Each row is a point. The points of each table are mixes of a few directions, plus a little noise. Count the directions of each table, and those that both share. Where both have some left over, give the other angles between the two spaces (their principal angles), to ten degrees, smallest first.
In the rows, 100 means zero.

First (7 x 3):
183 115 134
77 96 90
194 116 139
96 99 99
91 97 97
22 87 68
34 87 71
Second (7 x 3):
188 116 137
13 85 65
79 95 92
34 87 73
142 107 118
77 96 90
167 112 128
Directions: first 1, second 1, shared 1

First, 9 rows:
68 94 77 60 79 85 85 38
73 128 105 93 123 109 110 160
142 81 105 131 91 99 99 82
168 53 143 134 96 120 110 95
61 110 92 65 99 97 96 93
37 169 82 90 137 101 110 195
121 31 137 64 73 114 97 24
132 129 60 161 98 76 92 103
96 106 99 101 104 100 101 110
Second, 7 rows:
129 84 47 69 115 91 12 55
87 131 104 89 79 115 94 24
104 108 123 120 98 102 140 94
78 78 109 128 75 81 149 149
129 91 117 131 107 78 141 110
81 102 115 114 97 153 132 92
92 106 85 51 130 79 32 176
Directions: first 3, second 5, shared 1; angles 30, 70

First, 9 rows:
72 109 83 76 110 135 147 50 120 114 76
70 146 74 54 53 87 23 21 117 62 48
181 93 113 124 116 139 164 123 122 122 79
97 89 125 105 85 41 19 84 105 94 69
124 97 79 88 52 134 77 119 49 130 120
129 91 95 98 105 150 161 93 103 140 86
152 38 151 152 112 63 80 169 74 150 115
45 116 90 101 129 83 116 117 103 54 148
30 121 91 104 139 69 113 124 107 34 159
Second, 8 rows:
164 137 90 100 69 106 67 111 109 58 84
31 59 110 97 136 97 143 81 93 148 113
106 108 105 114 90 64 48 142 83 63 132
17 53 114 106 139 78 125 100 82 141 134
25 60 121 119 128 43 73 140 67 104 164
195 151 80 86 59 148 100 76 130 72 40
73 84 100 91 117 117 139 76 105 133 89
189 148 80 86 64 148 105 74 131 78 41
Directions: first 5, second 2, shared 2

First (10 x 18):
142 120 105 113 119 138 74 102 49 19 110 132 87 137 82 122 131 60
115 107 102 105 106 114 91 101 82 71 104 112 96 113 94 108 111 86
99 99 100 99 100 99 101 100 100 102 100 100 100 99 101 100 100 101
97 99 100 99 99 97 102 100 103 105 100 98 101 97 101 99 98 102
110 106 101 103 105 109 94 100 88 81 102 107 97 109 96 104 107 90
85 93 98 95 93 87 109 99 118 128 97 89 105 87 106 92 90 114
130 115 104 109 113 127 80 101 63 42 107 124 91 127 87 116 123 71
101 101 100 101 100 100 99 100 99 97 99 101 100 101 99 100 101 99
69 85 97 91 86 71 120 99 138 160 93 76 110 74 113 84 77 129
52 76 94 85 78 55 131 98 160 195 89 62 115 57 121 76 63 146
Second, 8 rows:
89 107 106 89 133 95 75 109 94 80 86 100 102 116 86 81 82 105
93 109 103 51 98 58 90 76 105 122 98 93 114 110 83 76 81 133
120 102 98 46 93 98 74 70 97 95 105 97 104 124 74 92 99 110
73 105 120 80 104 115 91 128 134 79 74 92 95 108 111 71 99 93
129 77 82 151 81 100 130 94 82 106 115 103 91 69 140 131 139 99
107 91 88 133 79 120 126 97 102 128 119 101 100 81 100 133 102 82
75 92 104 92 138 113 71 120 116 89 77 86 98 109 90 76 74 104
115 116 99 159 75 100 144 103 71 100 125 127 98 83 116 140 124 73
Directions: first 1, second 6, shared 1

First (9 x 32):
96 102 94 93 115 100 103 97 95 104 109 93 103 97 103 94 113 105 111 103 92 111 95 96 105 100 112 113 101 96 89 79
87 89 104 143 95 108 120 125 52 130 62 76 106 109 142 39 75 80 98 74 79 162 117 97 107 79 105 81 81 178 123 111
94 103 90 92 122 98 104 96 92 105 112 91 105 95 106 90 117 108 116 103 88 116 93 92 107 97 119 119 105 96 85 70
105 103 101 89 98 97 93 94 113 92 108 109 99 98 88 118 104 104 98 106 109 81 97 102 97 105 95 104 104 79 97 103
87 90 105 142 95 108 121 124 51 128 61 76 105 110 140 40 74 79 98 75 80 161 116 99 106 78 103 79 80 177 122 112
115 113 91 45 114 89 75 68 157 68 150 125 95 87 54 169 137 129 109 132 121 31 79 100 96 125 102 132 124 6 67 78
107 108 94 70 108 94 86 83 132 82 128 113 97 93 75 138 120 116 105 118 111 63 89 100 97 114 102 119 114 48 81 86
102 100 101 98 99 100 98 99 104 97 102 101 99 99 96 104 100 100 101 100 103 95 98 102 100 101 98 101 101 94 100 100
110 94 122 126 56 102 97 114 105 97 69 114 92 110 97 107 61 83 67 88 121 82 117 115 89 99 64 58 89 125 136 162
Second:
102 105 97 86 107 99 95 92 110 93 113 103 100 97 92 114 112 107 105 109 103 88 94 98 101 106 105 110 107 77 90 90
103 107 92 74 113 96 91 86 121 90 125 108 99 93 82 125 122 114 110 114 104 76 89 98 101 111 109 121 112 59 80 78
103 107 91 71 116 95 89 84 124 87 129 109 100 92 81 129 125 115 113 117 103 73 88 96 102 111 109 122 113 54 78 77
96 95 105 123 87 104 107 113 83 110 78 93 100 107 114 77 80 88 91 87 98 121 111 103 99 90 93 82 90 138 117 119
106 111 83 49 129 90 83 71 142 76 152 114 99 87 65 150 145 128 120 130 107 53 77 96 100 120 116 139 124 18 62 58
92 84 119 158 67 111 120 134 51 128 41 83 101 116 141 41 49 67 77 65 92 155 126 107 98 76 81 53 72 195 146 149
100 102 98 96 103 99 98 98 104 99 105 102 100 98 99 105 103 103 103 103 100 95 98 100 100 103 101 103 103 91 97 95
99 96 107 122 89 103 106 111 83 109 79 94 100 105 114 78 82 88 93 87 97 119 110 102 100 91 94 84 90 134 116 118
100 100 100 97 102 99 101 99 103 98 101 101 101 99 97 103 102 102 101 102 100 98 98 99 99 100 101 102 102 98 98 98
93 87 118 155 72 111 118 132 56 126 45 84 102 115 139 45 53 70 78 68 92 152 126 106 99 77 81 56 75 190 143 145
104 108 89 68 117 95 88 83 127 84 130 109 100 93 78 131 128 117 112 117 105 71 86 96 101 114 111 125 114 48 76 74
Directions: first 2, second 1, shared 1

First:
95 95 101 121 90 115 116 90 102 95 103 94 98 105 101 93 101 104 92 99 111 96 103 98 100 102 112 97 106 101 112 96
98 99 92 27 125 66 60 140 102 99 85 96 140 66 112 107 109 79 141 86 83 110 97 91 92 134 60 122 64 74 53 104
131 125 113 86 106 88 84 101 98 108 108 126 84 116 89 103 93 109 93 136 81 98 101 116 88 51 117 85 113 127 88 111
80 80 83 55 126 68 73 128 92 114 80 93 119 70 107 123 105 78 130 55 87 114 86 91 120 149 37 129 66 68 84 101
92 84 101 142 111 95 108 91 81 122 101 110 78 110 93 110 87 100 87 79 106 107 103 105 130 116 83 100 110 100 141 103
121 115 114 69 115 83 78 128 101 90 107 107 133 89 110 77 98 93 122 128 98 102 128 102 76 105 114 95 93 100 72 110
103 114 99 127 66 136 129 64 115 88 107 97 67 125 89 102 105 122 68 120 103 84 81 104 90 46 140 84 124 125 108 90
80 87 98 172 62 150 153 59 109 84 109 79 81 118 99 85 104 116 68 96 131 87 101 94 104 98 139 89 124 106 141 84
Second (10 x 32):
96 97 96 104 95 109 105 95 104 97 100 95 100 101 101 100 101 101 99 97 103 98 98 98 100 100 102 102 101 101 104 96
136 132 124 80 114 70 76 113 91 113 107 133 85 109 88 103 95 108 96 139 80 103 106 118 87 58 115 78 109 118 77 120
120 84 110 117 146 80 75 130 75 112 117 120 144 100 116 64 65 80 129 108 111 112 167 108 112 149 92 108 104 106 138 112
103 82 98 107 120 110 92 120 98 85 114 91 159 92 125 56 82 82 132 105 122 101 155 93 94 151 108 114 96 98 121 96
97 93 97 122 105 94 102 88 88 121 98 111 70 112 88 120 93 103 85 86 93 104 87 107 123 92 82 101 108 106 124 102
114 103 95 108 94 133 105 90 114 80 118 97 121 117 109 72 87 103 103 128 109 88 124 100 83 80 134 100 115 128 114 90
74 80 79 144 85 117 125 60 93 124 90 98 40 122 79 143 99 111 64 59 95 99 55 102 141 82 70 108 113 106 143 88
100 112 98 76 79 119 108 99 123 72 100 82 118 92 108 87 116 104 105 117 104 89 95 91 71 88 127 97 94 98 68 92
64 86 84 115 80 102 122 76 98 115 78 86 52 97 84 146 119 106 75 52 94 103 44 93 128 101 65 107 93 79 105 92
97 132 118 28 82 67 90 129 115 81 79 86 110 59 101 109 143 102 112 109 87 103 69 90 60 100 106 85 67 60 5 112
Directions: first 4, second 4, shared 3; angles 40

First (11 x 32):
45 122 102 69 103 123 108 54 81 115 122 41 108 138 128 125 75 92 116 146 78 65 76 111 141 140 108 176 124 101 76 86
134 113 42 117 19 112 106 104 133 159 69 166 77 126 84 80 135 110 117 97 123 138 82 77 87 68 79 50 74 84 129 99
68 79 49 70 98 82 98 153 137 56 88 117 101 96 58 93 127 137 76 71 112 117 31 124 128 85 95 112 48 164 97 140
134 140 72 178 45 94 115 97 124 164 98 155 101 107 105 87 84 91 153 127 112 122 140 68 105 65 116 60 101 73 88 66
99 104 97 46 154 85 44 69 152 89 120 80 90 80 85 143 97 84 95 107 114 101 93 112 92 116 143 184 94 104 98 83
107 87 107 26 108 125 72 62 100 110 95 73 76 111 106 122 128 87 75 96 102 98 80 107 69 129 85 133 107 80 135 101
61 87 99 127 132 78 84 117 89 36 93 92 131 108 71 71 56 132 100 123 85 61 89 128 150 86 122 122 110 127 65 136
152 99 118 146 96 91 86 100 99 113 88 136 99 84 94 79 93 89 107 95 110 109 153 82 67 73 106 46 115 65 111 93
81 64 126 5 136 111 130 136 83 66 118 51 82 64 123 140 165 92 36 29 98 126 58 114 65 143 59 105 65 147 125 113
81 105 163 156 124 101 140 96 29 87 123 61 132 96 142 92 50 86 114 121 67 60 156 97 119 115 103 81 149 85 65 88
136 97 124 157 84 99 116 111 73 108 89 126 105 90 107 70 91 96 105 92 98 102 148 84 79 79 88 28 117 74 105 99
Second (9 x 32):
97 86 91 92 90 100 102 91 110 99 105 108 97 115 92 110 103 116 98 92 107 82 93 101 106 90 84 97 102 90 108 82
97 127 179 93 157 36 118 155 100 110 143 84 109 68 88 92 97 89 136 99 76 56 136 87 99 104 140 55 113 111 61 69
88 36 36 72 40 124 99 45 135 88 104 135 89 159 81 141 115 156 84 69 133 50 58 109 119 62 28 111 99 57 144 46
90 105 181 77 151 20 127 152 114 106 163 95 104 84 72 110 105 113 144 84 80 13 129 88 109 89 121 40 118 94 67 31
106 124 114 114 116 99 97 115 84 104 92 87 103 78 111 82 94 78 101 113 91 127 112 98 92 115 124 103 98 116 88 128
114 170 159 134 162 82 97 153 58 114 88 60 113 37 126 52 83 37 109 136 66 166 141 92 78 144 175 97 98 148 57 167
102 78 40 104 57 147 86 57 103 92 71 115 92 127 107 108 102 112 73 99 120 129 72 108 102 94 69 133 91 90 130 119
99 62 18 100 39 159 83 39 110 90 64 123 91 141 105 117 105 123 66 93 127 125 61 112 105 86 51 141 89 81 144 114
108 115 80 119 95 129 88 91 83 100 72 93 102 92 118 85 94 79 84 116 100 152 98 103 91 115 111 125 92 114 103 145
Directions: first 6, second 2, shared 0; angles 40, 90
